Rows are points. Each copy is the shape, with its points in the same order, stretched, turned, moved and blurred by noise. Say if it was mirrored as well.

Shape:
[[ 3.4 -2.4]
 [ 0.7  0.1]
 [ 0.8  3.2]
 [-0.9  0.3]
 [-1.9  3.1]
 [ 4.8 -3.9]
 [-4.5  0.8]]
Copy 1 (7 x 2):
[[ 2.3 -4.4]
 [ 1.1 -1.0]
 [-1.9  0.2]
 [ 1.6  0.4]
 [-0.8  2.4]
 [ 3.2 -6.3]
 [ 2.3  4.0]]
Copy 1 is: mirrored
Copy 2 (7 x 2):
[[-2.8 -0.9]
 [-2.5  2.2]
 [-3.9  4.3]
 [-1.4  3.3]
 [-2.2  5.7]
 [-3.0 -2.7]
 [ 1.2  5.6]]
Copy 2 is: mirrored

Shape, 8 rows:
[[  0.3 -11.0   1.3   0.9]
 [ -3.9   2.9  -3.3  -3.3]
 [ -1.1   0.6   3.2   1.2]
 [ -2.5   3.0  -2.1   1.1]
 [  1.8   1.7   1.5  -0.9]
 [ -4.1  -2.5   1.2  -0.9]
 [ -1.9   3.2   2.4  -0.3]
 [ -1.3   2.7  -3.3   0.6]]
Copy 1 (8 x 4):
[[ 2.4 -0.4 11.6  0.8]
 [-2.8  1.7 -2.8 -6.8]
 [-1.1  1.4  0.9  2.8]
 [-3.8 -1.5 -1.7 -2.3]
 [ 1.6  0.2 -2.2  1.0]
 [-1.9  3.3  4.1 -1.3]
 [-1.6  2.3 -1.9  1.1]
 [-2.8 -2.7 -2.1 -3.2]]
Copy 1 is: only turned
Copy 2:
[[ 4.4 -3.4  6.6  5.9]
 [-5.8 -0.5 -1.3 -2.3]
 [ 3.0  0.0  0.6 -1.4]
 [-1.9 -0.1 -3.1 -1.3]
 [ 1.5  2.5  1.4 -0.3]
 [-0.6 -3.3  3.1 -1.7]
 [ 0.4  1.0 -0.2 -2.9]
 [-2.1  0.6 -3.2  0.4]]
Copy 2 is: mirrored
